Each row is a point. Examples show where two turns around zero, p and q, send a point. Write where each new point lands after one turn and then the other. Backwards means that the second turn is done in reverse. Each puzzle has new turns, and all numbers are rounded.
In the rows, 128 means zero.

Turn p:
[134  93] => [ 97 111]
[171 134] => [147  89]
[ 76 144] => [127 182]
[112 108] => [104 137]
[147 161] => [165 120]
Turn q:
[ 92 142] => [145 163]
[123 149] => [149 131]
[170  93] => [89 89]
Where do these land?
q, then p backwards: [141 160] => [153 152]
q, then p: [149  95] => [100 155]
p, then q: [ 84 154] => [177 113]
q, then p backwards: [106  92] => [ 93 104]
p, then q: [159 139] => [100 110]

Turn p:
[ 91 146 130] => [135 154  97]
[113 166  79] => [141 101  72]
[112 130 158] => [136 160 135]
[106  94 161] => [103 169 148]
[191 116 122] => [132  81 171]
[155 117 119] => [122 104 145]
Turn q:
[ 96 132 142] => [103 138 150]
[115 134 120] => [112 123 127]
[ 87 128 149] => [ 99 141 162]
[165 145 105] => [144 122  85]
[208 140 128] => [187 144  75]
[ 98  90 124] => [123 101 168]
Where do these land?
p, then q: [194 109 145] => [164 165 177]
p, then q: [113  97 107] => [ 95 114 147]
q, then p: [ 98 150 148] => [146 157 104]
q, then p: [107 156 111] => [111 143  96]

Turn p:
[133 128 137 106] => [129 145 124 112]
[ 90 123 147 149] => [110 100  94 134]
[166 116 123  55] => [160 180 148  75]
[170 183 113 152] => [114 161 166 181]
[ 82 107 115 148] => [142  83  99 135]
[126 110 134 157] => [113  98 135 129]
Turn q:
[ 89 143 116 146] => [113 126 148 168]
[165  84 179 106] => [169 130 138  60]
[111 163  98 117] => [ 87 116 116 152]
[153 142 157 161] => [134 179 132 118]
[ 97 142  93  73] => [ 87  68 120 135]
[136 134 103 142] => [128 134 106 148]
[144  88 150 150] => [177 143 137 115]
Where do these land?
q, then p backwards: [153  85  98  80] => [ 73  77 121 126]
q, then p backwards: [ 66 165 127 120] => [163 140 143 189]
q, then p: [137 112 150 158] => [109 159 144 138]
q, then p: [142 144 170 146] => [116 171 107 140]
p, then q: [142 134  96 137] => [142 159 132 115]

Turn p:
[163 141 171 111 118 147] => [129 171 149 130  87 136]
[151 142 140 149 177 102] => [185 129 137 108 124 102]
[159  87 130 100 121 147] => [129 140 105 126 100 177]
[117 120 107 118 158  69] => [148 105  84  98 137  93]
[125 133 110 170  81 158] => [112 118 149 190 146 142]
[156 107  86 101 126 104] => [141 137  66 130 134 140]
[ 59 144 145 169 128 150] => [ 97  85 189 126 154 111]
[ 72 121 115 137  78 125] => [ 68  90 126 153 143 117]
[149 156 148  98 166 150] => [145 176 148  90 126 134]
Turn q:
[136 116 183 156 131  99] => [161 156 134 178 109 133]
[130 158 182 156 126 104] => [156 173 111 152  91 140]
[125 107  88  99 187 143] => [123 124 156  96 197 131]
[113 120 104  72 131 167] => [135  90 138  74 150 104]
[153 147 143 146  77  83] => [109 146  91 171  87 104]
[130 159 131 128 116 101] => [116 156 108 128 110 115]
[136  90  87 100 144 177] => [124  71 143 102 178 131]
[134 138  88 131 123 175] => [106  90 111  97 140 154]
[ 93 117 144 164 116 103] => [119 145 162 152  90 139]
Where do these land?
p, then q: [135 118 118 155 101 108] => [104 123 138 160 127 147]
q, then p: [116 128 135  75 139 116] => [142 146  99 106 107  96]
p, then q: [122 163 141 135 133 110] => [129 163 125 143 123 109]
q, then p: [126 123  71  81 115 203] => [110 105  72  63 109 180]
q, then p: [116 102 116 220 141 106] => [110 107 220 150 138 142]
q, then p: [161 139 147  83 146 129] => [170 147  91 117 141 117]
q, then p backwards: [119 123 168 147 122 123] => [165 122 146 146 123 132]

Turn p:
[113 145 178  87 138  92 147 103] => [130 121 180  96 167  97 136 100]
[116 134 136 157 118 127 139 114] => [115 134 139 159 136 117 131 134]
[102  96 172 117 147 119  99  87] => [ 96  87 147 107 179 122 109 143]
[134 101 168 125 155 140 108 177] => [119  84 128 106 126 171 169 132]
[ 98 119 136 123 137 164 124 136] => [ 88 125 129 111 113 133 137 145]
[150 136  73 158 191 110 127 138] => [182 153  86 128 140 129 151 182]
[186 104 107  95 128 174 141 101] => [113 159  66 102 144 150 108  88]
[119 145 121 134 103 161  83 129] => [110 135 141 135 101 163  91 145]
[121 136 104 104  43  95 158 177] => [157 113 142 150  49  93 118  68]
[141 164  86 181 121  97 153 120] => [172 168 123 186 126 105 132 144]
Turn q:
[100 155 127 110 101 177 175  82] => [ 94 130 121 112  98 199 129  85]
[146 156 167 195 111  96 155 155] => [130 202  93 134 110 100 167 149]
[121 143  95 153 181 116 136 146] => [ 87 110 103 136 124  77 122 133]
[ 85 130 144 103 130  97  89 107] => [121 137 171  90 171 121 114 117]
[147  88 132  84 153 119 111 162] => [163  75 132 122 158 116 137 158]
[114 111 156 120 117 105 113  71] => [132 145 191  99 122 135 136 116]
[131 102  84 121 102 175 164 154] => [117  97  99 170 112 180 113 154]
[158 103 123 126 121 181 110 157] => [163 100 114 182 137 145 132 123]
[149 164 124 140 136  85  99 119] => [144 155 127 106 122  78 103 118]
Where do these land?
q, then p backwards: [148 140 193 107 152 167 124 165] => [182  99 144 133 164  97 169 154]
p, then q backwards: [ 64 102 127 135  89 188 101 116] => [ 90 121  51 151 144 118 172 106]
q, then p: [157 157 100 133 168 133 156 127] => [141 107 110 144 108  89  86 123]
q, then p backwards: [159 115  80 146 135 121 133 104] => [ 91 128 102 134  84 121 113 141]
p, then q: [ 64 115  97  98  48 149 108  96] => [143 186 191 123 197 129  84 136]
p, then q: [158 165 137 140 119  94 158 146] => [143 149 120 121  72 117 154 111]
p, then q backwards: [139 134 126 114 187 111 147 164] => [149 123 189 106 133 109 148 143]
q, then p backwards: [114 126 143 151 147 114 166 137] => [103 119 128 137 152 157 155 140]
p, then q: [154  90 138 123 100 107  99 137] => [140 105 173 167 115 129 125 129]
q, then p: [122 119 122 145 103 102  54 122] => [160 122 170 130 171 174 139 145]
q, then p: [129 145 145 115 159 123 162  94] => [109 125 131 111 123  87 108  93]

Turn p:
[ 88 137 123 132 114 151 110  92 104] => [112 113 106 112 136 140 145 180 113]
[141 124 131 119 141  89 177 123 151] => [142 183 139 126 137 130 113  95 117]
[157 127 124 111 125  88 123 151 117] => [141 143 143 139 140 114 106 118 170]
[126 174 175 132 127 127 133 157  96] => [163 130 127 182 134 131 168 143 144]
[121 133 108 149 119 190 117 103  94] => [124  71 109 108 141 165 144 152 112]
[144 128 178 136  87 123 132 127 132] => [171 139 112 146  87 134 121 142 134]
[128  97 118 154 163 117 113 132 135] => [125 111 128 114 141  85 117 107 110]
[129 165 131 142 115  87 148 176 141] => [126 160 112 190 135 123 122 102 148]
[130 109  84 105 153 159  97  90 168] => [ 75 104 169  83 118 132 106 131 100]
[115  86 107 100 135 149 130 128 143] => [101 126 134  79 112 125 137 110 133]
Turn q:
[132 116  78 127 108 139 123 141 153] => [ 82 104 113 132 104 135 147 124 125]
[154 119 163 183 131 129 119 154 144] => [139 110 183 116 153 135 157  98 136]
[ 96 106 111 129 169 154  99  98 126] => [103 155  89 117 156  91 126 101 131]
[134 141 129 120 135 137 102  86 139] => [141 135 105 153 128  96 138 117 147]
[123 116 139 122 101 170 132 148 148] => [121 123 122 106 106 159 135 104 159]
[156 148 120  90 124 151 152  91 180] => [121 111 111 152  98 109 128 155 197]
[162 100 151 151 131 110 170 145 104] => [150 103 167  83 143 132 133 159 116]
[135 165 118 157 111 104 105  95 116] => [148 146 136 170 118 106 163 131 103]
[101 141 118 129 124 141 185 130 136] => [102 160 141 110 108 143 122 164 147]
[112 134 152  86 120  54 148 144 101] => [160 125 148 139 112 137  58 158  84]
[114 134 123 112 152 134  76 163  98] => [128 130  96 145 169 156 113  96  99]
[117 115 134 131 131 114 125 140  92] => [140 135 127 111 141 135 118 128  94]
Where do these land?
p, then q backwards: [113 118 116 164 114 114 129 127 157] => [100 115 104 100 131 117 106 119 123]
q, then p backwards: [ 97 116 118 126 103  98 136 126 132] => [128 119 137 128 126 129 120 111 176]
q, then p: [127 125 123 125 140 114 146  95 153] => [121 152 118 151 119 100 113 129 138]
p, then q backwards: [193 176 146 142  91 108 153 134 133] => [120 191 176  87 114 111 108 151 130]
p, then q: [160 122 147 106 136 120  77 137 159] => [164 114 165 129 101 127 115  86 117]
p, then q backwards: [ 97 118  94 114 225 141 109 142 124] => [146  83 103 211 172 116 114 133 148]
q, then p: [115 147 135 118 112 125 146 137 153] => [124 117 114 146  94 132 129 139 122]
q, then p backwards: [194 125 127 107  99 130 126 146 130] => [149 134 142 146 112 183 105 136  95]
q, then p: [111 115 138 136 108 162 144 125 113] => [113 143 148 128 119 167 134 133 140]
p, then q: [ 98 127 114 126 140 159  88 111  78] => [ 92 106 133  86 144 145  79 136 124]
q, then p: [103 118 151 144 140 136 152 128  76] => [130 126 179 147 145 149 151 135 155]

Turn p:
[156 107 181 166  54 116 106 114 124 129 148] => [150 138 102 132 185  79 129 148  75  90 151]
[131 153 160 137 124 148 120 151 160 127 149] => [126 131 105 100 148 135 103 125 112 153 159]
[139  94 133 134 152 121  95 130 128 120 152] => [105 137 120 119 147 108 153  99 148 115 141]
[151 138 136 118 125 109 107 154 138  90  79] => [116 165 161 147 122 110  88  99 110 134 129]
[138  98 173 123 172 153 131  93 111 132 137] => [ 83  93  96 143 153 103 126 135 165 127 121]
[172 143 118 118 139 127 157 159 154 131 137] => [142 131 159 110 150 128 123 122 133 183 124]
[ 92 185 110 152 125 124 155 104 113 164  80] => [159  99 124 114  69 146  89 154 113 113  81]
[114 173 112 154  81 118  73 112  95 146 107] => [150 119 117 123 106 141 118 103  59  71 106]
[ 97 122  74 119 111  85 178 130  86 134 141] => [180 153 142 146 107 160 171 157 152 115  85]
[109 134  94 164 123 201 115 162  78 107 134] => [ 65 145 133  94 132 189 147 152  92 105 104]
[161 126 124 146 122 111 139  97 155  49 117] => [132 142 188 139 167 119  84 130 154  94 154]
[ 87  55 113 130 190 152 130 140 122 156 145] => [ 73 128 103 107  93 118 192 142 184 137 130]
[105 147 166  82 136  72 144 126 151 173 136] => [187 121  78 154 102 108 118 110 151 169 134]
[139 118  99  49 138 155 142 119 176 135 130] => [125  89 163 163 111 147 149 117 145 186 172]
Turn q:
[163 179 146  42 110 118  91 165 174 149  99] => [132 126  93  74 183  83 100  67 187 141 101]
[104 151  96 117 132 101 155  87 131 137 147] => [105 147 172 105 115 118 121 114  90 149 138]
[155 137  87 106 109 109 132 157 131 152 124] => [108 151 128 105 144 136 105 112 166 139 160]
[130 135 159 159 167 152 157 137 129 113 164] => [162 112 123 114  94 173 134 146 105 123  99]
[109 124 100 168 148 138 111  86 128 153 165] => [109 112 140 113  93 129 175 147  94 146 160]
[132 157 115 124 109  83 105 146 162 124 112] => [ 94 170 105 103 153 112 133 108 138 120 118]
[168  84 178 146 126 140 141 106 110 118  99] => [189 132 141 168 121 112 141 159 152 100 120]
[119 173 131  96 102  97 104 158 110 151 130] => [107 150 104 122 161 122 115 101 144 184 115]
[166 100 168 130  66 192 131 143 117  80  70] => [168 114 103 212 111 114 112  99 186  72 114]
[120 111 154 159 170 172 144 133 107 112  88] => [157  98 104 156  95 123 102 178 116 103 114]
[ 59  82 110 154 132 125 150 128 128 144 165] => [ 75  99 173 144 123 167 145 166 100 133 126]
[112 104  91 134 167 108 117  90 109 105 173] => [130 124 151 120 141 146 151 140  59 128 173]
Where do these land?
p, then q: [150 113 193 105  90 130 112 141 150  73 110] => [120 144  86 107 123 153 173 152  74 177 133]
q, then p: [162  92 190 120  93 117 175 125  97  79  93] => [107 132 163  78 167  88  51 107 106 110 118]
p, then q backwards: [ 92 119 129 120 128  94  85 134 103 156 111] => [137 166 137 165 107 152 116 109 143  92 117]
q, then p: [113 125 125 153 188 116  86 148 106 135 114] => [120 163 142 112 113 157 179 113 130 155  95]
q, then p backwards: [145 179  55 132 159 104 155 120 159 170 128] => [106 131 124 187 157 152 109 183 192 121 108]
q, then p backwards: [135 144  69 146 126 118 156  81 154 118 179] => [116 126  67 140 114 146  73 166 164 117 113]
q, then p: [110 120 117 174 143 140  80 131 128 184 103] => [167 177 130 109  96 141 173 151 136 157 137]
q, then p: [103 128 169 112 118 150 144 119 117  89  84] => [116 151 153 117 123  85 108 113 116  77 109]
q, then p backwards: [120 166 153 142 132 135  96 140 103 156 142] => [122 130 148 102 143 134 147 157 123 176 142]
p, then q: [124 123 121 115 138 130 171 124 169 146 176] => [136 105 154  77 131 155 131 131 172 121 133]
q, then p: [127 133  62 131 103 145 159 158 152 124 185] => [100  84  92 152 134 172 135 160 120 112 183]
p, then q backwards: [156  94 152  86 118 156 119 115  99 105 111] => [ 73  97 122 127  88 118 106 125 105 117 112]

Turn p:
[122 134 184 116 106 124  97 190  94 117  99 128] => [118 154 146 108 131 142 112 111 144  49 159 162]
[119  85 123 172 105 138 114  59 123 140 118 161] => [167  74 121 118 189 140 149 159 103 144 116 133]
[118 123  85 123  96 166 138 154 200 152 125 119] => [148 161  94 109  87 101 183 123  96 153 110 151]
[142 141 158 108 132  60 132 139 147  57 217 134] => [ 54 109 189 177 101  84  97 157 160 125  89 157]
[110 165 151  87 116 134 118  95 119 129  83 108] => [145  97 103 128  91 145 112 135 129 106 186 123]
[ 97 133 128 179 126 122 139 129  93 148 108 139] => [164 133 109 102 175 117 102 127 148 119 125 117]
[138 128 105 101 105 113 115 144  97 130 150 131] => [ 91 130 117 116 118 146 109 133 113 107  99 125]
[168 115 112 139 148 102  99 140 139 100 120 124] => [135 149 160 162 122 165 133 136 139 128  99 135]
[105 103  79  97 186 148 192 145 136 105 132 129] => [131 150 131 164 114  92 105  64  80 170 116  95]
[121 152 128 127 154 161 106 113 125  72 130  94] => [134  93 120 174 105 137 139  84 163 118 128 127]
[114 184 149 130 110 183 124 101 146 138 121 175] => [144  96 104 119 123  87 181 147 132  92 159  91]
[144  79 105 132  97 114 107  77 185 164 213 148] => [ 93  82 150  95 130 120 178 182  97 194  70 150]
[120 112 112 126 150  93 125 137 117 158 102 117] => [151 151 141 104 125 154  92 127 122 146 127 120]
[156 121 171 151 152 108 125 171  86 167 122 112] => [106 175 155  95 167 159 109 119 166 122 154 125]
[145 145 130 130 138 153 188 125 113 143  81 100] => [138 164  82 148 142 131 118 114 127 149 183 107]
Turn q:
[130 139 131 145 161 106 117  71  89 172 129 126] => [113 134 159  90 116 133 150 144 169 123 115  70]
[ 95 170 178 112 104  89 164 157 128  81  58 150] => [138 178 157 184 135  63 185 109  92 112 155 155]
[130 115  88  92 122 113 162 161 123  87 123 141] => [154 130 114 126 122 131 151  89 115 121 109 191]
[107 129 127 115 152 184 192 186 150  73 108 114] => [125 164  96 207 128 126 111 108 144 125 107 204]
[122  87 129  97 113 152 127 126 141  99  52 104] => [190 174 126 138 115 105  93 118 143 118 167 160]
[169 159  98 160 121 143  94 100 127 150 148 137] => [111  64 162 109 119 130 100 138 136 126 116 103]
[102 139 111  86 126 137 144 158 166 146 131 160] => [138 115 105 154 177 135 138  76 130 128 134 136]
[142 136 141 137 151  96  36  88 106 150 141  76] => [121  98 134  81  95 149 140 195 151 102 182  78]
[141 114 121 179 130 104 109 138 121 179 143 118] => [123  96 103 101 121 109 132 161 133 159 109  86]
[140 108 130 116 131 131 176 132 187  98 144 139] => [101 146  97 142 114 132 103  69 104 138 128 152]
[130 144 142 142  94 120 112  92  94 169 165  90] => [ 92 123 146  71 158 125 122 181 130 124 129 106]
[156 109 147 110 132 156 142 159 124 126 153 170] => [140 130 110 151 138 155 111 112  89 109  85 121]
[101 116 122 172 126 133  89  96 110 134 168 140] => [117 112 155 110 126 170 128 162 127 177 130 101]
Where do these land?
p, then q: [ 95 108 163 148 117 144 145  88 102 117 117  82] => [137 105 114 105 109 185 114  97 134 153 114  90]
p, then q backwards: [218 169 114 124  84 170 133 149  98 168 141 118] => [ 94 126 188 107 187  92 146 133 123 152 192  84]
q, then p: [134 150 140 109 186 125 155 152 147 127 142 131] => [175 112  91 157 138 102 128 124 128 145 107 136]
q, then p: [113 126  85 115 121  62 186 113 156 125 139 151] => [132  81 110 121 125 111  93 166  82 167 161  91]
q, then p: [169  99 121 127 151 145  95 151 103 181 104 109] => [129 173 128 165  92 177 145 125 118 132 104 164]
p, then q: [124 129  98 128 130 108  99  97 144 117 116 100] => [161 114 125 128 137 108  81 130 117 135 114 119]
q, then p: [152 120 163 183 147 144 153 132 137  83 140 160] => [163 122  81  87 164 140 117 141 154  90 135 147]
p, then q backwards: [102 171 152 118 122  57  93 121 128 142 168 180] => [187 162 122 167 115 144 100  89  76 152 118  87]
q, then p backwards: [167 145 113  74 125 170 139 117  99 127 147 163] => [114  96 120 136 131 118  72 155  78  96 120 150]
q, then p: [108  95 138 141  95 112 110 126 138 110 170 109] => [ 95 130 116  82 124 127 123 101 111 111 116  94]
q, then p backwards: [106 110 144 140 135 138  99 111 165 147 131 155] => [142 131 121 117 174 134 152  98 108 142 109 119]
q, then p backwards: [ 73 103 110 107 138 165 107 125 150 162  71  69] => [120 177 172 196 137 109 161 120 120 140  83  85]
p, then q backwards: [151 110 135 112 103 166 151 153 113  92  58  93] => [105 111 159  62 141 137 133 161 173  78 125 129]
p, then q: [ 78 156 118 166 139  86 127 155 112  95 149 171] => [150 124 121 137  65  95 148 127 107 108 191 117]
